Rows are points. Examples show where two turns around zero, p and q, send a point. Where does a point land after both, in the order given? Backwards means that the second turn is done in reverse. Each puzzle has new turns, and all numbers are rounded.

Turn p:
[-5.2 -1.8 -0.1] -> [-3.5  0.1  4.2]
[-3.3 -2.7 -4.0] -> [-4.4 -3.5  1.8]
[5.4 6.0 3.4] -> [ 4.8  5.0 -5.4]
[ 3.4 -2.6  0.9] -> [ 3.7 -2.4  0.0]
[-0.4  1.1 -0.2] -> [-0.7  0.8 -0.5]
Turn q:
[ 5.5  0.4 -2.3] -> [ 5.9 -0.6  0.6]
[-8.9  3.0  1.1] -> [-7.9  5.1 -0.9]
[ 3.6 -2.4 -0.2] -> [ 3.0 -3.2 -0.1]
[2.2 0.3 2.2] -> [ 0.8 -1.5  2.6]
[-2.4 -1.4 -0.8] -> [-1.8  0.1 -2.3]
Where do these land?
q, then p: [ 5.8  2.9 -4.0] -> [ 5.5  0.0 -5.3]
q, then p: [-5.3 -4.8  2.1] -> [-5.8 -2.4  4.0]
q, then p: [ 0.0 -0.8  2.8] -> [0.3 0.0 2.9]
q, then p: [-0.5  2.6 -0.9] -> [ 0.0  2.3 -1.6]

Turn p:
[-1.4 -2.8 -5.8  1.1  0.2  0.0] -> [-3.1 -2.3 -4.5 -2.1 -1.6  1.8]
[-1.6 -2.0  5.9 -3.2 -0.1  5.0] -> [-0.6 -0.3  7.5 -1.2  3.5  2.4]
[ 3.6  4.9 -1.3 -1.5 -7.2 -1.2] -> [ 7.6  2.0 -1.9  2.8 -2.8  3.6]
[-1.0 -1.9  2.7 -4.1  4.1 -1.2] -> [ 0.1 -1.0  3.0 -4.4  2.4 -3.5]
[-0.9 -0.2  2.7 -1.8 -5.8  1.7] -> [ 2.7 -0.5  4.2  0.9 -2.0  4.2]
[-5.0  2.6 -4.8  2.7  0.6 -1.4] -> [-3.8  3.6 -3.8 -1.5 -4.5  0.0]
[ 3.1 -4.5 -2.4  6.7  2.5 -1.7] -> [-4.2 -5.0 -4.6  4.2  0.6 -2.9]
[ 6.2  0.5  4.6  1.2  1.6 -3.3] -> [ 3.9 -1.6  0.8  4.4  2.8 -5.4]
[-3.0  3.4 -1.6 -1.2  4.0  2.1] -> [-2.4  5.0 -0.8 -3.2  1.7 -0.3]
Turn q:
[-2.6  1.2  2.4  0.6 -2.6  4.6] -> [-2.3  1.8  0.8 -3.2  1.3  4.6]
[-0.1 -3.3  1.1  3.1  2.9 -3.2] -> [-0.2 -4.1 -1.2  2.8  3.2 -1.9]
[-1.1  5.6 -5.8  3.7  2.3  0.3] -> [-0.7  4.3 -7.8 -0.3 -0.9 -2.1]
[ 0.0 -1.6 -1.2 -5.4  3.3 -1.9] -> [ 5.0 -1.6  1.7 -1.7 -0.9 -3.6]
[ 4.8 -1.7 -1.7 -7.5 -1.9  5.5] -> [ 6.9  3.4  5.2 -0.3 -4.2  3.8]
[ 1.7  1.2  1.9  2.1  2.5 -4.9] -> [-2.1 -0.7  0.1  3.0  2.0 -5.0]
[-2.6 -1.4  3.3  3.4 -6.7 -0.4] -> [-6.8 -3.0  1.3 -0.3 -0.7  4.3]
Where do these land?
q, then p: [ 2.6 -0.7  3.7 -6.2 -3.4 -2.2] -> [ 2.8 -1.2  7.4  2.9 -1.2 -1.4]
q, then p: [-1.3  4.7 -2.4  4.3  5.0 -1.0] -> [-0.5  2.6 -6.8 -3.0 -2.1 -2.7]
p, then q: [ 3.0 -5.2 -0.2 -3.1 -2.3 -3.5] -> [ 3.7 -4.1  3.2  4.1 -1.3  2.0]
q, then p: [-4.3  0.9 -0.8 -0.5  1.8 -1.2] -> [ 1.6 -1.5 -1.4 -4.2 -0.3 -0.6]
q, then p: [-2.7  1.0  0.4  2.6  7.8  2.5] -> [-0.4  1.3 -5.7 -3.6  4.3 -4.2]
p, then q: [ 3.3 -0.7  2.2  2.8 -5.9  1.5] -> [-1.7  0.3 -1.3  4.5  3.1  5.1]
q, then p: [-0.1 -3.5  1.9 -2.6 -6.1 -1.1] -> [-0.6 -2.9  6.4  1.2 -0.5  3.2]
q, then p: [-0.4  3.5 -4.8  2.7  3.1  5.0] -> [ 1.5  4.5 -6.9 -0.9  1.8  2.1]

Turn p:
[-3.4 -4.9  0.3  6.3  2.9  0.7  3.0  0.1 -4.1  2.5  0.4] -> [-6.4  2.8  2.8  0.6 -0.3  1.7  1.9  1.0 -3.4  5.6  2.9]
[-3.7  4.7  3.8  1.0 -1.5  3.3  7.4 -0.7  3.7 -7.1 -0.7] -> [-0.6 -2.1  4.4  1.5 -2.3  4.4  7.5 -1.3  0.4 -8.6  0.6]
[ 0.5 -0.5 -2.4 -2.3  1.8 -0.5  3.4  5.8 -0.1 -2.5  4.1] -> [-1.1 -0.9  2.8 -4.4  2.5 -1.7 -0.1  3.1  3.2 -2.4  4.4]
[ 1.8  1.9 -0.9 -0.3 -1.8 -1.5 -5.7 -7.6 -2.9  0.8  3.8] -> [ 1.2  2.8 -6.9  1.7 -2.0 -5.0 -0.1 -5.8  0.8  1.7 -0.4]
[ 0.9 -4.1 -0.9  6.4  4.0  1.4  3.1 -4.6  4.7 -2.5  0.7] -> [-0.8  2.9  2.8  4.9  5.3  4.6  2.6 -4.5 -0.8  1.2  4.3]
[ 0.8 -0.7 -0.7 -1.4 -2.6 -6.4  1.1 -0.1 -3.4 -1.7 -3.7] -> [ 1.1 -6.8 -2.1  0.6  0.0 -3.0  2.3  1.9 -1.6  2.7  0.2]
[ 3.1  4.2 -1.2  2.7 -3.9 -3.3  0.3  1.2  1.0  7.3 -2.8] -> [ 5.4  0.5  2.6  5.1 -3.8 -3.6 -2.2  4.0 -0.7  3.1 -2.2]
[ 0.1 -2.1  1.9 -2.5  5.7  1.0 -7.4  7.7 -0.1 -3.2 -2.8] -> [-0.2 -0.6  0.8 -9.2  6.5  1.0 -3.4  0.6 -3.1 -0.5 -5.3]
[-1.0  4.3 -1.5 -5.7  4.9 -0.1  1.4 -4.6  5.1  2.4  0.9] -> [ 2.4  0.5  0.5  0.8 -0.3  2.5  0.5 -3.2 10.0  0.4 -3.0]
[ 6.5  1.0 -0.8 -6.1 -2.3  3.2 -3.2  2.9 -3.6  2.6  0.2] -> [ 5.2 -0.1 -4.0 -5.6 -3.6 -1.1 -6.4  2.0  0.2 -0.4  1.2]
[-3.0  0.0 -1.0  0.3 -5.4  2.6 -2.2  1.5 -0.2 -2.0 -2.0] -> [-0.9  0.5 -3.6  0.9 -0.4  0.6  0.7  3.8 -3.2 -4.1 -1.9]
[-2.4 -3.7  3.6  1.7 -1.9 -0.4 -1.1 -1.6 -0.2  3.6  1.9] -> [-5.2  0.5 -0.1  3.2 -1.8 -0.5 -3.3 -1.6 -1.8  1.3 -0.7]
Turn q:
[-2.5 -6.9  5.7  0.9 -1.3 -1.7 -2.5  4.1  3.5  4.3 -0.1] -> [-2.8 -1.5  8.6  2.8 -3.3 -2.4 -2.6 -0.3  3.7  4.1  0.6]
[ 1.5  4.1  2.7 -1.9  5.0 -3.6  2.3  0.6  4.7  5.4  5.0] -> [-2.2 -2.9 -0.1 -1.2  3.1 -1.9  1.6 -3.3  0.6  2.8 10.0]
[ 7.4 -2.1 -1.4  3.0 -3.9 -1.9  4.9 -2.8 -5.7 -2.9 -4.4] -> [ 2.7 -3.6 -0.6  0.6 -3.0 -2.1  4.9  3.0 -3.5 -9.1 -4.3]
[-1.6  1.4 -4.0  2.3  1.2 -2.4  0.7 -3.5 -1.7 -0.5  0.2] -> [ 2.1 -0.9 -4.5 -0.8  0.2 -1.7 -0.1 -3.8 -0.9 -0.8 -2.0]
[ 0.0  3.0 -3.4  4.1 -1.4 -2.9 -4.6  1.8 -0.3 -5.6 -0.1] -> [ 5.6  3.9 -2.4  0.5  2.0 -3.0 -4.7  0.6  1.7 -3.4 -1.3]
[-1.9  0.3  4.0 -3.3 -2.1 -1.8  1.1 -0.1 -0.2  6.1  2.6] -> [-4.1 -1.1  0.1 -0.5 -5.1 -0.5  1.6 -0.7  2.1  3.2  4.6]
[ 2.9  0.1 -3.2  3.8 -0.2  5.0  1.8  0.1 -2.1  1.6  1.5] -> [ 2.4  0.2 -1.9  3.2  1.9 -0.7  5.3  2.2 -2.4  1.9 -2.2]
[ 1.7 -6.5 -0.8 -7.9  3.1 -1.6  0.6  2.2 -2.6  6.0  0.1] -> [-6.5 -8.8  0.2 -0.7 -1.9  0.0 -2.2  4.3 -2.0  4.2  0.6]
[-5.1 -1.3 -0.5 -0.4 -6.0  5.0 -1.5  3.6  3.1 -2.6  0.0] -> [-0.9  5.3  1.4  3.6 -0.3  4.4 -1.1  1.8  6.2  1.6 -3.6]
[-4.2  1.9 -3.9 -0.6  4.2  4.8 -2.0  4.2  1.0 -5.0 -6.9] -> [-3.1  5.5 -0.1 -2.3  7.9  1.5 -4.0  1.1 -0.6 -0.3 -6.7]
[-3.6  4.2 -1.4  2.2 -4.6  4.0  0.2 -0.8 -2.5 -0.2  1.5] -> [ 1.0  6.3 -4.4  1.5 -2.1  1.0  3.1 -0.2  1.4  1.1 -1.8]
[-3.0  2.8  1.6 -3.5  1.5 -1.5 -0.8 -5.8  6.9 -4.9  0.5] -> [ 1.8  0.8  0.6 -4.9  1.9  6.7 -2.8 -6.2  2.7 -1.8  2.9]
[ 4.4  0.6  3.5  0.6  0.9  2.9 -2.6 -1.0  1.5  3.5 -0.8] -> [ 2.0  0.2  4.4 -3.0  0.3 -0.6  3.3  2.4 -1.5  2.9  2.2]
[ 4.0 -1.6  1.1  0.6  3.6 -4.4  2.2 -2.8 -5.6 -5.3  0.9] -> [ 2.1 -3.3 -1.2  0.9 -1.6 -0.5 -2.3 -1.1 -7.6 -6.3  1.0]
Where do these land?
p, then q: [ 1.3  0.1  2.9  1.8 -7.6 -1.8 -4.1  4.5  2.8 -6.4  3.2] -> [ 2.7 -0.2 -1.7  1.6 -1.1 -1.0 -8.8 -1.1 -5.4 -6.8 -1.5]
q, then p: [-2.4  2.4  5.0 -2.4  2.6 -0.8  0.6 -5.1 -4.7  2.3 -0.4] -> [-2.6 -1.0 -6.3  0.0 -6.4 -2.0  1.3  1.1  2.5 -0.7  1.1]
p, then q: [ 5.8  2.7  3.3  5.6  3.3 -2.5 -5.4  4.0  3.1  1.5 -4.7] -> [-0.2 -0.7  3.9 -6.8 -3.1 -4.7  1.0  3.7 -8.0 -1.9  2.0]
p, then q: [ 0.0  0.0 -4.7  1.5 -4.3 -1.8  0.7  5.5 -0.9  1.8 -1.3] -> [-2.2  0.5  0.5  4.0  1.6 -5.3 -3.3  3.6  0.5 -1.0  2.3]
p, then q: [-4.2  2.0 -3.1 -3.3  3.4 -2.3 -4.3 -4.3 -0.8  0.8  3.1] -> [-1.4 -2.7 -1.7 -5.0  4.2 -0.7  1.0 -4.6  5.2 -0.2 -1.3]
p, then q backwards: [ 0.7  5.2 -1.2  4.4 -3.5  3.7  4.1 -4.4 -4.2  4.0  5.5] -> [-2.3  3.7  7.5  3.4 -6.7 -0.9 -0.2  0.3 -4.2  2.2  4.4]
p, then q: [ 0.1 -0.8  0.2 -6.1 -1.3 -1.4 -4.2 -1.6 -2.0  2.6  3.3] -> [ 2.5 -2.7 -1.8 -3.5  0.3 -0.4 -3.8 -0.1  5.6  1.5 -2.4]
q, then p: [ 2.4 -4.0  0.3  3.6  3.0 -3.6  3.3  1.8 -2.4 -0.2  2.0] -> [-3.3 -1.1 -0.3  1.1  2.2 -2.9  1.9 -2.1 -5.1  3.5  2.6]
q, then p: [-2.9 -2.8 -4.4 -0.8  3.0  6.5  3.6  2.1 -0.9  0.1 -2.5] -> [-1.5  2.0  1.8 -1.2 -0.5  5.9  3.7  3.5 -1.3  5.1 -3.5]
p, then q: [ 2.7  3.8 -2.0  0.8  0.3  4.4  4.2 -4.8  1.3 -6.6 -1.6] -> [ 2.9 -1.6 -1.8  3.7  2.8  5.7  6.4  0.4 -2.9 -3.8  1.5]
q, then p: [-3.0 -4.9 -0.4 -2.0 -1.0  2.8 -0.4 -1.4  3.8  0.8 -6.0] -> [-0.8 -2.7  0.4  0.9 -1.5  7.4 -2.0 -0.2 -0.9 -0.6 -5.3]
q, then p: [-0.6 -3.6  4.0 -3.1  2.2 -3.1  1.8  3.8  5.0 -0.7 -0.7] -> [-6.7  1.2  0.8  0.0  1.8  0.9 -1.7 -5.1 -1.4 -2.4 -3.2]

Turn p:
[-2.0  1.0 -4.3  0.9  2.4 -0.6  1.2  6.0  2.6 -1.6 -1.0 -6.4 -3.9 -1.8] -> [ 0.1 -2.1  3.0  1.3 -0.6  0.7  6.2 -0.3  0.9  4.6 -3.1  0.0  0.6 -7.2]
[-3.1 -1.2  1.5 -3.5 -3.7  2.7 -7.1  1.8 -1.6  5.7 -2.1  4.2  2.0  4.7] -> [-2.9 -3.4 -1.4  2.8  4.8  3.2 -1.2 -5.5 -1.3 -1.3  5.4 -1.0 -4.8  5.6]
[-0.2 -0.8 -5.3 -4.6 -2.0 -1.2  1.1 -1.0  5.0 -4.2  1.6 -6.5 -1.3 -2.4] -> [-1.3  1.2  0.8 -2.3  2.9  1.0  6.3  2.7 -1.1  2.2  0.7  3.8  6.6 -4.7]
[ 3.0 -3.4  0.8  4.1 -4.1 -2.0  3.5  0.1 -4.6 -2.9  0.0 -0.1 -2.1  0.5] -> [ 4.4 -1.4 -5.6 -4.3 -3.7 -4.1  0.0  0.4 -0.8  1.7 -0.1 -0.2 -0.6 -0.2]
[-1.0  2.4  0.2 -3.7  0.7  3.6  0.5  0.3 -4.4  4.1 -2.7  1.6  4.7 -0.2] -> [-6.6  0.4 -1.3  1.9 -0.4  2.3 -5.1 -0.3 -0.1  0.2  2.0  0.8 -4.1  0.2]
[ 0.8  7.6 -3.2 -1.8 -0.1 -3.7 -1.4  3.8  6.0 -6.9 -1.5 -4.1  0.3 -0.4] -> [ 2.7  1.7  2.2  5.9 -0.5  2.0  4.6 -1.3  2.8  2.0 -0.9  7.8  5.4 -5.1]
[ 1.6 -3.9  4.7  8.7 -3.4  0.8  1.5 -2.6 -0.7  5.6  4.4  1.6  2.4 -1.8] -> [ 5.0 -1.9  1.5 -7.7 -3.5  0.4 -5.6 -0.8 -2.7 -5.1  1.4 -5.0 -1.9  1.2]
[-1.8  0.8  0.4 -5.2  4.2  0.4 -2.0  3.0  5.3 -4.9 -2.3 -0.4 -3.1  0.1] -> [-2.7 -0.8  3.8  5.9  1.8 -2.3  6.2  1.0  3.1  1.0 -0.8  2.1  2.7  0.8]
[ 0.6  2.6 -8.7 -1.2  2.7 -4.7 -1.0 -0.4  2.3 -1.2 -0.9  0.8 -3.7 -3.3] -> [ 0.4  2.4 -0.8  3.7  4.4 -0.1  2.6  0.0 -3.6  0.7 -7.4  2.0  3.2 -4.4]
[ 3.7 -1.1 -0.1 -2.4  1.9 -6.6  3.2  3.2  3.9 -2.7 -0.6 -2.6 -0.8 -4.6] -> [-1.4 -2.1  0.3 -0.8 -2.1 -3.2  2.2 -1.3  2.2 -0.4 -5.0  2.6  7.8 -3.8]
[-4.0 -2.4  2.6  0.7  2.0  4.2 -6.8 -3.2 -4.8  0.9 -3.0  3.1  6.1  1.4] -> [-3.3  2.2 -3.3  4.3 -0.5  2.4 -1.0  0.2  0.0 -6.0  5.7 -5.2 -5.4  3.5]
[ 2.9 -3.3  3.2  5.6 -0.9  3.3  4.7 -4.7 -0.1  3.8 -1.9  2.9  1.6  4.7] -> [ 1.9  1.4  0.0 -7.6 -1.4 -1.7 -3.1  0.7  1.8 -4.0 -0.5  0.1 -7.3  4.2]
[ 3.7 -1.5  1.7  4.4 -2.0  5.0  3.6 -1.1 -3.0  0.6  5.2  6.0 -0.2 -2.3] -> [ 3.2 -2.8  0.3 -3.3 -4.0 -1.3 -5.7  5.4 -5.2 -0.9 -0.8 -0.7 -2.4  4.0]
[-7.9  1.4  3.9 -0.8 -1.5  0.5  0.1 -3.1 -3.0  2.9 -0.5  3.9  0.9  1.4] -> [-2.2  4.7  1.6  1.2  0.3 -1.9 -3.5 -3.8 -2.3  1.2  4.8 -3.6 -3.0  3.8]
[ 2.3  4.7 -0.4 -3.9  2.0 -1.5 -3.3 -0.9  0.7 -1.1 -1.0 -5.3 -5.6 -2.2] -> [ 0.9 -0.5  0.4  3.9  6.0 -1.1 -0.2  2.3  4.3  2.9 -0.5  0.6  4.1 -5.0]
[ 1.5 -2.9  3.0  2.8  1.9 -0.2  2.2 -1.1 -3.5  2.0  6.3  1.3  2.9  6.2] -> [ 1.9  0.8 -1.7 -4.9 -3.7  4.0 -2.7  0.5  2.2  1.0 -1.2 -4.2 -1.0  6.9]
Turn q:
[-0.8 -2.6  3.0  0.3  4.2 -0.6  0.1 -5.1 -7.6 -1.5 -2.7  3.4 -6.4 -1.0] -> [-0.3  1.3 -3.8  6.3  2.9 -0.5  0.9  1.4  0.1 -8.7  0.6  3.4  2.2 -4.7]
[-0.5 -0.3  0.4  1.3 -2.7  1.6  1.6 -1.5 -3.8  2.4 -3.0  3.4 -5.8 -4.1] -> [ 1.5  0.9 -3.6  3.0  2.6 -0.6  1.7  7.2  0.7 -4.2  0.3  0.6 -0.3  1.3]
[-2.5  1.5 -1.8  0.9  2.3  0.8  1.4  1.2  3.0  2.8  5.7 -4.2 -2.4  1.9] -> [ 4.1  4.6 -0.5 -2.1 -2.2  2.3  1.8 -3.2  4.2  3.6 -0.4  0.2 -0.6 -0.3]
[-3.0 -0.1  3.9 -0.7  2.1  2.1 -0.5  0.2  8.6  2.1  1.9 -3.9  0.8 -1.3] -> [-0.7  3.1  2.2 -3.5  0.6  3.8 -0.7  0.4  3.5  6.9 -0.9 -0.7  5.0 -1.9]
[ 2.0 -2.6  0.3  0.5 -0.1  4.5 -0.8 -2.7 -1.6 -2.6  0.1  5.0 -5.7  1.6] -> [-0.1  0.5 -0.1  6.3  1.8  0.8 -0.4  3.0  1.5 -3.4 -1.6 -2.1 -3.7 -4.6]
[ 2.7 -2.1  0.5  1.8 -3.6 -4.6 -2.7 -5.7 -4.2 -1.5 -2.2  2.7 -5.6 -0.4] -> [ 0.9 -1.8 -3.3  7.8  0.9 -0.7  2.9  3.3 -6.0 -2.3 -0.6  3.2 -0.7 -2.2]
[-0.3 -0.9  3.9 -3.6  0.2  1.6 -0.9  6.4  2.5  3.1  4.5 -4.4  1.1  1.8] -> [-0.8  3.5  3.8 -4.8  4.9  0.5  3.0 -4.2  2.7  4.7 -0.5 -1.1 -0.6  1.1]
[-0.1  3.6  0.4  2.1  0.8 -2.5 -3.8 -1.0 -2.8 -1.1 -1.4  7.0 -2.9 -1.9] -> [ 1.9 -2.2  0.6  3.8  0.0 -4.9 -1.9  4.2  0.1 -2.7 -0.9  5.6 -0.7 -1.7]
[ 6.3  0.2 -6.0  1.5  2.0 -3.9  0.8  4.1  1.9 -0.6 -6.4 -2.1  6.4  0.7] -> [-1.0 -6.8  0.5 -2.0 -4.1 -3.6 -1.6 -3.1 -2.8  2.3  8.9 -3.6  0.3  2.8]
[-0.4  3.2  3.4 -3.3 -0.5  1.7  4.3  1.4  3.4 -2.4  6.1 -3.5  0.7 -1.6] -> [ 0.0  1.4  5.7 -4.9 -1.7  4.6  4.3 -0.9  2.7  0.3 -3.7 -0.6  1.3  0.4]
[-2.2 -5.4 -1.4  0.5 -0.7 -2.2  0.0 -1.9 -3.5 -2.1  0.7  6.0 -2.4 -3.1] -> [-0.6 -0.6 -5.1  0.7  0.3 -3.8  1.0  3.4 -2.2 -4.2 -3.4  0.1 -1.2 -4.9]
[-1.1  2.0  1.0 -4.7  1.2  5.0 -1.8 -1.6  3.1  3.9  7.3 -4.3  2.6 -2.5] -> [ 0.1  6.5  3.9 -7.0  0.8  6.4 -1.3 -0.1  0.8  2.9 -0.5  2.1 -1.9 -1.0]
[ 3.5  1.1 -2.6  6.5 -1.9 -3.3  2.1  2.2 -0.6  0.3 -5.3 -0.1 11.7  4.4] -> [-6.6 -7.8 -2.3 -0.2 -5.4 -3.2 -3.6 -4.5 -1.4  2.9  3.6 -0.7 -1.3  7.9]
[-4.5  1.8  0.5 -1.1 -1.6  4.3 -2.4  2.3  1.1 -3.1  3.1 -6.0  1.2 -1.6] -> [ 0.1  7.3  4.9 -2.6 -1.4  0.4 -0.9 -1.1 -0.9  1.1 -3.4 -2.4  1.9  2.3]
[ 1.2  0.6 -5.3 -2.1 -1.5 -4.6  2.7  1.6  0.6  0.2 -8.5  0.9  6.8  7.2] -> [  1.2 -10.3  -2.8  -0.6   0.0  -1.2  -5.1  -5.9  -3.1   0.7   2.7  -3.9
   0.4   5.3]
Where do these land?
q, then p: [-1.7 -0.3  5.9  3.7  3.9 -4.3  1.9  4.7  0.5 -4.6  5.0  2.3 -2.8  3.7] -> [-0.8  5.4  3.3 -4.6 -1.4 -6.5 -0.1 -3.9 -1.0 -6.7 -1.7  2.9  1.5 -1.9]
q, then p: [ 4.2 -0.7  3.0  4.0  2.8  1.9  1.5  1.7  3.4  4.4  1.7  4.8 -3.3 -0.7] -> [ 0.0 -3.4  8.4 -2.0 -0.3 -0.7  2.2 -1.9 -3.1 -0.6 -4.4 -0.3  1.5 -0.3]
q, then p: [-7.5 -3.7  0.3  0.4 -5.1  0.3  2.6 -0.4  3.8 -6.1  2.1  2.3  3.8 -2.2] -> [-6.1  0.0 -4.0  1.3  1.4 -1.6  3.1 -5.4  1.8 -0.5  4.6  2.9 -2.8 -6.7]
p, then q: [-2.0 -1.4 -2.4 -1.8 -3.2 -4.4  0.4 -2.7 -3.8  2.0 -4.1 -1.6  6.2 -3.7] -> [ 3.9  3.5 -0.1 -3.4 -5.2  0.0 -4.1  2.2 -4.6 -4.4 -3.0  2.2 -0.3 -0.3]
q, then p backwards: [ 2.3 -0.8  2.0 -2.5  2.5  0.1 -1.0  7.5  3.2  1.4  0.5  2.7 -1.4  2.2] -> [-1.0  0.0  3.4 -0.8 -0.3  0.5 -0.3  0.5  2.2  2.9 -2.7 -4.6 -7.0  1.5]
q, then p: [-0.8  4.6 -3.5  1.0 -0.3  4.4  1.0  3.3  2.3  5.3 -0.3 -0.8 -3.2  2.4] -> [ 4.0 -3.6  3.5 -1.6  4.5  3.5  0.0  0.7  4.5 -0.1 -2.7  3.0  0.3  1.7]
p, then q: [-1.7 -0.6 -2.3 -1.1 -5.1 -3.7  0.1 -4.0  1.4 -5.9 -3.7  3.6  0.8  0.6] -> [ 2.6 -5.9 -0.7 -0.2 -5.4 -0.8 -0.3 -1.5  0.3 -4.7 -1.4  4.2 -3.5  0.6]
p, then q: [ 2.5  5.1  1.6 -4.3  2.8  3.8 -0.6 -3.7 -2.4  2.8 -5.6 -5.7  0.2 -3.7] -> [ 2.3  4.5  2.6 -4.0 -1.9 -6.3 -1.4  4.2  2.7  4.5 -0.8  1.8  4.2 -4.5]
p, then q: [-1.2 -6.4  3.6  5.4  2.9 -2.4  4.6  3.8  3.9 -2.1  1.9  1.1 -3.6  7.0] -> [ 1.0 -7.7 -1.3  2.4  4.5  8.4  4.5 -2.7 -1.5  2.0  0.1 -3.8  2.4  2.9]
p, then q: [ 3.8  3.0  0.1  1.2  3.6  3.8 -1.3  0.2  3.1  3.5  2.6  0.5  3.1  5.2] -> [-1.3  0.8  4.6  4.7  3.9  1.0 -2.9  1.3  4.5  1.8 -0.5 -4.5 -0.1 -1.9]
q, then p: [ 6.0  3.9 -3.7  1.6  0.7  2.5 -4.2  0.2 -3.5  1.1 -3.7 -5.8  1.4 -5.3] -> [ 5.8 -1.4 -0.2  1.2 -2.8  4.0 -4.1 -0.1 -0.1  7.1  3.0 -2.2  3.0  5.7]
p, then q: [ 2.3 -1.1 -0.3 -1.1 -0.1  7.6 -4.5  0.4 -1.8  3.8 -1.0 -1.4 -1.5  1.8] -> [ 1.3  5.4 -0.5  0.6  1.7 -2.2  2.2 -1.4  4.1  0.7  1.1 -4.0 -0.2 -5.6]
q, then p backwards: [-3.6 -2.5 -5.2 -4.6 -1.0 -5.3 -1.3 -6.6 -0.7 -3.4  0.9 -2.9  1.0 -5.6] -> [ 0.6 -2.2 -6.7  5.1 -5.1 -2.8  2.4 -1.7 -0.7 -1.2  4.5  1.3  3.3 -6.5]
p, then q: [-4.7  1.4 -0.4 -0.8 -3.6 -3.4 -5.1 -5.1 -3.4  0.3 -2.0 -1.0  1.3 -3.7] -> [ 0.9  4.5  1.7 -2.0 -8.0 -0.1 -0.4 -1.2 -1.7 -2.3  1.2  5.3 -1.4 -0.6]
p, then q: [ 3.0  1.9  0.2 -3.5 -5.5 -1.1  0.5 -3.1 -3.4  0.6  1.7 -4.5  0.2 -2.2] -> [ 0.5  1.8  1.2 -6.9  0.0 -2.2 -3.2  0.4 -1.6  0.9  1.6  2.4 -4.3 -2.9]
q, then p: [-0.7 -2.5  1.2  2.3  4.7 -0.1  5.4  3.8 -2.5 -3.1  4.0  6.7 -2.3  4.1] -> [ 1.2  3.4  3.0 -2.6  1.1 -6.7  6.4 -0.1 -1.7 -4.0 -2.1  2.8  4.1 -3.7]
